Rows are points. The ring and each string are closed loops that go straight from each point to the next, and from the last back to the first. Before rounding, they use only three directions, however many columns there are. Count how often each string passes through the ring. Passing back the other way cancels.

Ring (6 x 4):
[[ 47  13 -54   9]
 [  8  23 -35 -54]
 [-14   1  15 -67]
 [-10 -33  43 -45]
 [ 28 -61  19   3]
 [ 53 -16 -36  27]]
String (26 x 4):
[[ 47 -20 -55  -4]
 [ 65 -25 -71  17]
 [ 74   7 -56  65]
 [ 65  11 -34  66]
 [ 41   7 -12  32]
 [ 35 -15 -18   6]
 [ 41 -45 -36 -10]
 [ 68 -45 -55  31]
 [ 71 -11 -49  56]
 [ 62  20 -37  61]
 [ 69  30 -53  64]
 [ 68  15 -75  38]
 [ 63  15 -83  19]
 [ 60  49 -85  24]
 [ 38  51 -45  12]
 [ 27  25 -28  -6]
 [ 23  -8 -24 -24]
 [ 28 -13 -54 -43]
 [ 32  27 -85 -46]
 [ 31  57 -81 -32]
 [ 28  63 -48  -9]
 [ 26  28 -31 -11]
 [ 27   3 -33 -19]
 [ 29   6 -31 -12]
 [ 30  22 -22   4]
 [ 29  -5 -24 -10]]
Times through: 3

Ring (7 x 9):
[[ 16 -17  11 -14  -4 -18   5 -20  28]
 [ -1   9 -24   1   7 -37 -27   1  11]
 [-20  26 -41  -3  13 -14 -42  19 -17]
 [-27  26 -35 -17  12  19 -36  23 -33]
 [-21   7  -8 -37   3  57  -9  15 -33]
 [ -4 -19  21 -46  -7  64  18  -3 -12]
 [ 17 -30  32 -33 -11  22  25 -23  22]]
String (13 x 9):
[[  4  14  22 -25  -7  11   1 -38   2]
 [  5  -8   8 -22  -3   8   2 -13   8]
 [ 11 -37   2 -21  -1   4   9   8  21]
 [ 24 -59  41 -41 -14  35  43 -15  31]
 [ 13 -34  52 -54 -17  68  42 -28   6]
 [  3 -13  48 -56 -15  77  32 -32 -10]
 [  6 -38  41 -56 -13  77  38 -11  -2]
 [  9 -49  21 -41  -7  47  28   7  11]
 [  8 -41   2 -26  -2  18  12  15  15]
 [  1  -9   6 -26  -2  17   1  -7   2]
 [ 19 -45  10 -19  -4  -6  16   0  34]
 [ 32 -49  17 -10  -7 -34  20 -16  55]
 [ 20  -3  29 -16 -10 -18  10 -48  30]]
Times through: 1
String (25 x 9):
[[-41  47 -46 -18  15  31 -50  29 -54]
 [-39  47 -50 -14  17  21 -53  30 -50]
 [-34  53 -34 -17  12  23 -46   9 -47]
 [-22  42  -9 -24   3  26 -27 -12 -33]
 [-15   5 -28 -16   9  10 -24  22 -15]
 [-20   3 -39 -14  12  10 -30  36 -19]
 [-39  31 -52 -17  17  30 -47  43 -49]
 [-40  49 -27 -30   9  54 -37  13 -59]
 [-32  46  -6 -37   3  61 -23  -7 -52]
 [-32  35  -5 -43   2  74 -17   2 -54]
 [-20  27   9 -41  -2  60  -7 -13 -37]
 [-10  -3  -2 -31   1  37  -4   6 -15]
 [ -6 -31 -12 -29   3  34   1  31  -5]
 [ -9 -36   4 -47  -2  71  16  27 -16]
 [-11  -9  31 -60 -10  95  22  -9 -30]
 [-10   6  30 -52  -9  76  14 -21 -27]
 [ -7   6  10 -33  -3  37  -1 -12 -14]
 [ -4 -17  -4 -28   1  28   0  12  -4]
 [ -7 -33  -6 -35   2  47   6  30  -8]
 [-21 -15   5 -55  -1  94  10  24 -38]
 [-25  19   8 -50  -2  84  -3  -1 -47]
 [-20  29   7 -38  -2  55 -10 -14 -36]
 [ -9   2  -7 -25   2  22 -10   4 -11]
 [-15 -16 -35 -18  11  18 -19  44 -13]
 [-31  14 -47 -18  15  28 -37  46 -37]]
Times through: 4

Ring (8 x 12):
[[  1   5  14  10  29 -16   6 -10 -14 -21 -20   5]
 [  6  11  14  21  38 -23   6   8 -14 -27 -15  23]
 [  6  18  13  29  20 -21   2  27   3 -18   4  35]
 [-13  19  25  21 -22   1  -3  22  21   8  19  13]
 [-25  15  29  10 -51  17  -4   7  31  26  25 -11]
 [-15   6  16  -1 -48  15   0 -10  32  24  18 -19]
 [  5  -4   0  -5 -15  -3   7 -23  18   3  -1 -11]
 [  7  -4   2  -3   6  -9   8 -25   3  -9 -13  -8]]
String (27 x 12):
[[-13  10  20   7 -28   6   0  -1  20  12  12  -6]
 [-33  11  32   0 -62  27  -4  -9  31  34  21 -30]
 [-21   8  24   2 -38  14  -1 -10  21  19  11 -19]
 [ -5   7  14   7 -12  -2   3  -4  13   2   3  -2]
 [-20   4  21  -4 -37  15   1 -21  19  19   5 -27]
 [  7  -9  -4 -12 -18  -1   8 -34  19   5  -4 -20]
 [ 34 -11 -23  -5  17 -25  14 -27  12 -19 -13   8]
 [ 26  -6 -14   0  20 -23  12 -19   7 -19 -12  10]
 [ 25 -11 -15  -6  25 -23  13 -32   0 -22 -22   0]
 [ 20  -3  -7   3  20 -21  10 -15   3 -19 -13   9]
 [ 18  -1  -5   6  18 -20   9 -10   5 -17 -10  12]
 [  7   4   4   8   6 -13   6  -6   7 -10  -4   7]
 [ -8   3  15   1  -7   0   4 -18   5   1  -6 -13]
 [-13   3  19  -1 -15   5   3 -19   8   6  -4 -18]
 [ -7  -5   8 -12 -23   7   6 -35  14  10  -6 -29]
 [ 12  -9  -9 -11 -19  -4   9 -31  24   4  -1 -15]
 [ 18  -4 -11  -2 -14 -10   8 -16  26   0   5   1]
 [  8   3   1   5 -12  -7   5  -6  21   0   6   4]
 [-16   9  21   5 -29   9   0  -6  19  13   9 -12]
 [-44  14  40  -1 -79  37  -7  -8  37  45  28 -39]
 [-46  17  44   3 -71  35  -8  -3  31  41  26 -34]
 [ -8  10  17  10 -15   0   1   1  14   4   7   1]
 [ -3  10  13  12 -16  -3   1   6  19   4  11   6]
 [-43  19  45   8 -58  29  -8   3  25  33  22 -25]
 [-64  25  60   8 -95  48 -14  10  40  56  40 -38]
 [-26  17  29  11 -60  20  -6  11  38  31  32 -10]
 [  4   8   6  11 -17  -6   3   6  25   3  14  11]]
Times through: 3
String (25 x 12):
[[-20  24  35  28  -7  -1  -4  28   7   1  12  16]
 [-22  28  37  32 -19   2  -6  37  16   7  23  20]
 [ -8  23  22  28 -19  -4  -3  35  25   5  26  26]
 [  7  14   7  21 -11 -12   2  22  25  -2  18  26]
 [ -4  11  14  13 -16  -3   1   7  19   3  11   7]
 [-19  13  25   9 -33  10  -2   3  21  15  15  -8]
 [  5   7   5  10 -16  -6   3   4  23   2  12   9]
 [  0   5   5   3 -40   4   2  -2  37  16  21  -3]
 [-25   4  19 -10 -79  29  -2 -19  47  42  28 -36]
 [-25   3  22  -8 -60  24  -1 -22  32  32  16 -35]
 [-20   7  24   1 -30  12   0 -13  16  15   6 -20]
 [  3   2   5   3  -8  -6   5 -10  15  -1   1  -1]
 [ 29  -9 -19  -4   8 -21  12 -23  16 -13  -8   6]
 [ 24 -12 -16 -10  12 -18  13 -35   8 -14 -16  -5]
 [ -6  -4  11  -8  -2   1   7 -34  -1  -2 -17 -24]
 [ -8   3  17   2   0  -2   4 -17   0  -3 -10 -11]
 [  3   4   9   8  10 -11   6  -8   1 -11  -8   4]
 [ 26   1  -8  12  36 -31  11  -3  -2 -29 -14  25]
 [  3   5  14  12  45 -21   8 -11 -25 -30 -29   8]
 [-11  11  28  16  37 -13   4  -4 -26 -23 -25   4]
 [-14  14  29  17  17  -7   2   2 -13 -12 -12   4]
 [  2   9  11  13   6 -11   4   2   6  -9  -1  11]
 [ 18  10   2  23  33 -29   7  15  -2 -27  -6  35]
 [ 30  15  -3  35  53 -43   8  33  -5 -40  -5  59]
 [  8  24  16  39  33 -28   2  42  -3 -26   4  50]]
Times through: 3

Ring (10 x 14):
[[ -6  17  48  14   3 -22 -58  11 -36   6 -23 -24 -21 -22]
 [-15  10  30  16 -12  -5 -47  -6 -32  -2 -18 -31   1 -18]
 [-13  -3  -2   9 -21  13 -21 -22 -23  -9  -5 -23  24  -7]
 [  1 -15 -30  -6 -19  23   7 -26 -15 -11   9  -5  31   6]
 [ 32 -27 -53 -32  -2  24  40 -15 -10  -6  25  29  20  22]
 [ 43 -29 -58 -39   9  18  49  -8  -7  -1  28  44  12  26]
 [ 39 -26 -51 -30  22   2  42  -1  -2  10  24  50   3  23]
 [ 22 -14 -26 -10  26 -15  13   3  -5  17   9  36  -5  10]
 [ 12  -3   0   2  25 -25 -12   9 -12  19  -3  20 -14  -1]
 [  2  14  41  11  17 -30 -48  17 -29  14 -20  -7 -28 -17]]
String (27 x 14):
[[ 16   8  30  -3  19 -24 -33  19 -29  12 -12   4 -29 -10]
 [ 13  23  67   3  23 -39 -63  34 -42  15 -26 -10 -51 -22]
 [ -2  35  95  18  16 -45 -92  36 -51  15 -40 -32 -56 -36]
 [ 12  33  93   3  13 -37 -83  39 -56   9 -34 -29 -60 -31]
 [  4  19  55   4   4 -20 -57  18 -42   4 -22 -23 -30 -21]
 [-13  23  63  17  -9 -15 -72   8 -45  -1 -29 -42 -19 -28]
 [-37  11  28  33 -24   0 -57 -21 -28  -5 -23 -47  20 -23]
 [-12  -3  -3  12 -11   3 -21 -17 -18  -2  -6 -15  18  -6]
 [  1  -5  -7   0  -4   3 -11 -11 -19  -1  -1  -4  10  -2]
 [-15  -9 -19  11 -18  14 -10 -28 -14  -6   0 -15  33  -2]
 [  1 -10 -19  -1  -6   8  -2 -17 -15  -2   3   0  19   2]
 [ 15 -11 -17 -14  -5  11   4  -9 -20  -4   7   6  10   6]
 [ 24 -21 -41 -29 -13  30  27 -18 -18 -13  19  12  23  16]
 [ 33 -31 -64 -38 -13  38  49 -24 -11 -15  30  26  32  25]
 [  6 -29 -65 -10 -10  25  36 -33   1  -5  21  19  43  19]
 [ 12 -22 -47 -12  -1  14  25 -21  -4   0  16  20  26  15]
 [  5 -20 -44  -4   0  10  19 -22  -3   2  13  17  27  12]
 [ 31 -34 -74 -28   9  18  55 -19   4   2  30  47  26  28]
 [ 58 -36 -73 -48  25  11  68  -1   1   7  37  68   5  35]
 [ 66 -25 -43 -52  33  -2  48  17 -11  11  28  65 -21  27]
 [ 31 -15 -25 -21  18  -4  17   4 -12   9  12  33  -6  12]
 [ 15 -13 -23  -8  12  -4   8  -5 -10   8   7  21   4   8]
 [ 37 -11 -16 -21  32 -18  12  15 -12  17   9  41 -21  11]
 [ 27  -9 -13  -7  42 -33   5  16  -4  28   4  45 -23   7]
 [  2  -5  -8  13  28 -29 -12   2  -4  23  -4  22  -6  -1]
 [-11  -3  -5  21  15 -22 -20  -7  -6  18  -8   6   5  -5]
 [  8  -1   5   1  12 -14 -17   3 -18  10  -5   7  -8  -4]]
Times through: 2
String (26 x 14):
[[ 10  21  60  11  35 -51 -60  35 -32  26 -26   2 -52 -21]
 [ -9  17  47  23  18 -37 -59  15 -27  18 -25 -13 -26 -22]
 [ -6  -2   0  11   3  -9 -21  -8 -16   7  -6  -3   6  -6]
 [ 15   5  23  -5  10 -15 -28  12 -30   6  -9   0 -21  -8]
 [ 13  14  45  -3   9 -19 -45  20 -39   5 -16 -11 -31 -15]
 [  2  -2   1   2   1  -4 -17  -5 -20   3  -4  -2   3  -4]
 [-33   6  14  31 -17  -2 -45 -22 -21  -1 -18 -35  22 -18]
 [-31   6  15  26 -22   4 -44 -23 -24  -6 -17 -39  23 -17]
 [-11  -7 -14  11  -8   5 -12 -21 -13   0  -2  -8  23  -2]
 [ 11  -4   0  -8  -2   3 -11  -3 -24  -2   0  -1   1  -1]
 [  4  -9 -14  -3  -6   8  -5 -13 -18  -3   3  -1  14   1]
 [ -8 -14 -31   5 -12  13   3 -27  -8  -3   6  -2  33   4]
 [ -2 -18 -38  -1 -12  17  11 -27  -8  -5  10   3  33   8]
 [ 27 -12 -16 -22   4   7   9  -1 -21  -1  10  16  -1   8]
 [ 57 -27 -48 -55   3  27  49  -1 -19 -10  30  40   3  27]
 [ 52 -36 -72 -51   3  31  65 -12  -7  -8  37  49  18  33]
 [ 35 -37 -80 -34   4  26  62 -22   3  -2  34  46  31  31]
 [ 11 -17 -34  -8   4   5  14 -14  -7   3  11  18  16  10]
 [ 38 -15 -24 -30  16   0  20   7 -16   5  14  33  -9  14]
 [ 64 -28 -51 -50  33   0  53  13  -7  11  30  67 -15  29]
 [ 63 -24 -43 -46  39  -9  46  18  -7  16  26  68 -22  26]
 [ 46 -20 -36 -29  37 -15  32  13  -5  19  18  57 -17  20]
 [ 13 -21 -46   0  32 -19  23  -6  10  24  12  46   7  15]
 [ -3 -12 -26   9   9  -8   0 -14  -3  11   3  13  16   3]
 [ 10  -6  -7  -1  13 -11  -7  -1 -14  10   0  13  -2   1]
 [ 30   6  27 -13  28 -28 -24  27 -28  16  -7  18 -39  -5]]
Times through: 3

Ring (7 x 14):
[[  5  27  -2  19  20 -19   5   9 -14  20  -7  -9 -16   0]
 [  1  41  -5  25  38 -31   9  27 -14  13  -4  -5 -16   6]
 [ -1  10  -7  15  33 -14   2   6   2  -3  -1  -4  -1  11]
 [ -7  -9  -3   8  17   3  -7 -13  10 -10   1  -2   7   9]
 [ -9 -17   2   3  -3  16 -13 -29   9  -5   0  -2   8   2]
 [  0 -31   5  -3 -19  26 -15 -48   7   5  -5  -9   5  -4]
 [ 11 -22   3   0 -15  17  -8 -42  -2  18 -10 -15  -5  -6]]
String (31 x 14):
[[ -8  88  -3  41  53 -58  17  66 -29  20  -2   2 -28   5]
 [ -8  53  -2  29  37 -35   7  36 -16  11  -1   0 -16   5]
 [ -1  19  -2  17  22 -14   1   5  -6   8  -3  -5  -8   4]
 [ 15 -20  -7   5  15   3  -1 -24   4   8  -8 -15  -2   6]
 [  9   5  -9  14  32 -14   5   1   0   5  -5 -10  -5  10]
 [  0  35 -11  26  54 -34  11  32  -5   0  -1  -3  -8  15]
 [-12  51  -6  30  50 -38   8  42  -9  -1   2   4 -10  12]
 [-13  45  -3  26  38 -30   4  32  -9   1   2   4  -9   8]
 [  3 -10  -2   7  10   4  -5 -20   3   4  -4  -8   0   4]
 [  5 -27  -5   2  11  11  -7 -29  12  -5  -3  -9   7   8]
 [ -3 -25  -6   3  19   9  -8 -22  17 -16   1  -3  13  13]
 [-15  -6  -4   9  25   1  -8  -6  14 -21   6   4  13  13]
 [-20  37   0  23  29 -20  -2  24  -4  -6   5   7  -3   7]
 [ -5   0  -1  10  11   1  -6 -11   2   0  -1  -3   1   4]
 [  2 -29  -1   0  -2  18 -11 -37  10  -1  -4  -8   7   3]
 [  5 -58   0 -11 -17  38 -18 -64  19  -6  -5 -11  15   1]
 [-15 -22   6   0 -13  24 -18 -36  12 -10   2   1  12   0]
 [-19   3   7   8  -6  10 -14 -16   3  -4   3   4   4  -2]
 [ -8   2   3   9   1   5  -9 -15   0   3  -2  -2   0   0]
 [  0 -13   1   4  -1  11  -8 -27   3   5  -5  -7   0   0]
 [ 16 -66   1 -15 -27  42 -17 -76  15   7 -10 -18   9  -4]
 [ 19 -81   4 -21 -43  55 -21 -95  16  11 -13 -22  10  -9]
 [ 11 -47   6 -10 -35  37 -16 -68   5  17 -11 -17   1 -11]
 [  2  -4   6   5 -14  11  -8 -29  -7  19  -8 -10  -8  -8]
 [ -2  16   3  14   3  -5  -3  -7 -10  16  -5  -6 -11  -4]
 [  6   9   4  10  -6   0  -3 -18 -13  26 -10 -12 -15  -8]
 [ 18 -21   1   1 -13  14  -5 -41  -6  26 -14 -19 -10  -8]
 [ 21 -38  -2  -4 -12  21  -6 -51   2  19 -13 -21  -4  -4]
 [ 10 -21  -2   2   1  11  -5 -32   3  10  -8 -13  -2   1]
 [ -3  25  -1  18  20 -16   1   9  -9  11  -4  -4 -10   2]
 [ -6  67  -2  33  40 -43  11  45 -23  19  -3  -1 -23   3]]
Times through: 3
